Every row gives one point. The points of each table are mixes of a few directions, plus a little noise. Count the directions of each table, and those that both share. Where both have some left over, give the other angles between the two spaces (their principal angles), to ten degrees, smallest first.

First, 4 rows:
[[-61  81  -7]
 [ 16 -21   2]
 [ 35 -47   4]
 [ 10 -14   1]]
Second:
[[-67  62  64]
 [ 15 -14 -14]
 [-24  22  23]
 [ 51 -47 -48]
 [ -3   3   3]
 [ 38 -35 -36]
 [ -9   8   8]]
Directions: first 1, second 1, shared 0; angles 40

First (7 x 8):
[[ -1  19 -27  25  22  35 -26 -22]
 [-40  10 -44 -10 -15  23  82  64]
 [-58  -1 -41 -14  -7  23  22  41]
 [-13 -16  27 -22  -1 -31 -54 -15]
 [ 19 -41  28  -2 -13 -11 -31 -26]
 [  0  13  42 -33   0 -59 -20   5]
 [ 94  16  14  55  12  22  27 -46]]
Second:
[[ -8  13  -2   6 -49 -14   4  29]
 [ -7  12 -19  26 -32 -16   6  32]
 [-18  27 -16  27 -96 -32  10  66]
 [ -1   0  14 -16  -9   3  -3  -5]
 [  9 -13  -8   5  56  11  -2 -26]
 [  6  -8  -2  -1  31   7  -2 -17]
 [  1  -9  80 -94 -21  26 -16 -43]
 [ 18 -22 -47  47 121  13   2 -37]]
Directions: first 4, second 2, shared 0; angles 50, 60

First:
[[  38    4   30   25   -3  -11   58   64  -37  -22   29  -22   -2   23]
 [ -48  -51   -9   48   49  -42  -62  -29   39   42  -64  -12   19   -5]
 [  15    6  -11  -66  -70   66   -9 -101   19   18  -19   37  -26   -2]
 [ -32   11  -23   23  -53    3  -22  -30   17   42    8  -12    1  -17]
 [  27  -32    0  -12   38    3  -58   11   18  -42   22  -42    1   -7]
 [ -30   32  -13  -32    7   -7    5   11   -2   19    4   51   -1  -17]
 [  17  -19   54   76    1  -67   86  105  -42   61   -5    3    6   36]
 [  20    6    8  -17   13    3    7   30  -11  -24   24    1   -4    1]
 [  -9   41  -35  -44   20   51   -6  -58   -2  -93    2   -3    3  -11]]
Second, 8 rows:
[[ 39  48 -20  11  -5  13 -68  37 -15 -22 -55  20 -13  26]
 [ 39 -62  23 -52  97 -51 -54  23   1  14   9  15  -4  46]
 [ 20 -31  12 -28  26 -24  18 -10 -20   7  53 -21   0  44]
 [-28   2  30  25 -51 -24  94 -63  41 -10  68 -12  16 -44]
 [-61  27 -56  24 -51  96   4  25 -40  23 -64 -20  -4 -39]
 [-64 -16 -21   8 -19  49  30   0  -7  29 -21 -14   5 -49]
 [ 65  44  22  11 -17 -47  -9 -15  12 -43  32  10  -3  42]
 [ -8 -12  10   0  19 -12 -17   4  28   2 -21  22   2 -27]]
Directions: first 6, second 4, shared 1; angles 50, 80, 90

First, 11 rows:
[[-58 -46  -5  12   9  16 -42  -4   0 -46  13  45  14 -24 -27  -4 -11  54
   11  16  37  26 -33  45]
 [-28 -11  -4  12 -25  -9 -24 -23  22 -25   6  47  16 -14 -15 -23 -22  17
  -31   1  34  -1 -30  -1]
 [ 52  42   5 -10  19  -3  38  23 -20  51 -12 -56 -15  18  17  17  22 -51
   19  -7 -56 -15  42 -13]
 [  8  -9   4  -9  -9   0  11  -7   5  -9  -4 -10  -7  11  25  -3   0  12
  -14  -2  20  -4  -5 -30]
 [-27  -6  -3  23   9   4 -29   0  -2 -15   4  40  21 -22 -25 -20 -11  10
  -10  14  10   3 -24  31]
 [ 11  14   1   8  34  11   2  25 -26  21  -4 -16   2  -5  -9   7  15 -18
   24  10 -36   1  15  30]
 [ 10  34   0  37  70  19 -14  46 -49  36 -10   2  24 -27 -29 -13  17 -36
   24  31 -61  -5   7  68]
 [ 59  37   8 -18 -30 -22  47 -13  15  31 -15 -40 -16  32  49  -8   3 -40
  -38 -19  -7 -32  19 -80]
 [  1  -4  -8 -47 -28  -9  24  -2  17  20  19 -51 -40  23 -23  74  13 -14
   71 -42 -37  27  59  11]
 [ -5   6  -7 -24 -84 -38   7 -50  60  -6  14  18 -11  14  -9   7 -28 -11
  -29 -42  26  -5   4 -50]
 [-24 -56  10  14  35  32 -19   5 -22 -58 -11  20  12  -6  46 -34   2  77
  -28  40  71   5 -54 -10]]
Second, 8 rows:
[[ -15  -23   21   13   41   31   19  -34   62  -42    0   -1  -15   23
    23   -5  -46   11  -27    9   23  -76  -15  -10]
 [ -33    2    7    1   -1   15  -12   38  -63    7   10   37   34  -31
   -15   -6   32  -14   24    1   12   56   -5   46]
 [   1   32  -21  -17  -57  -33  -27   58 -105   57    6   22   36  -42
   -37    4   71  -25   43  -15  -21  121   18   33]
 [  36    8  -13   -7  -18  -26    7  -28   44    8   -8  -34  -27   23
     7    8  -17    5  -16   -8  -18  -30   11  -43]
 [ -30    3   14   -2   -7   14    6    9  -17   -3   11   31   19  -12
    -6   -3    5  -23    4  -10   17   15   -3   21]
 [  55  -17  -18    9   31  -15   -2  -37   67  -13  -23  -66  -49   37
    23    5  -33   51  -22   23  -26  -68   -1  -51]
 [ -19   14   11  -10  -31   -1   15   -4    2    5   13   26   12   -4
    -7    1   -1  -36   -3  -24   13    8    6    1]
 [   4  -20    0   14   41   15   -7   -3   11  -19   -9  -15  -10    6
    12   -4  -10   32   -3   24    0  -25  -12    3]]
Directions: first 4, second 3, shared 1; angles 60, 60
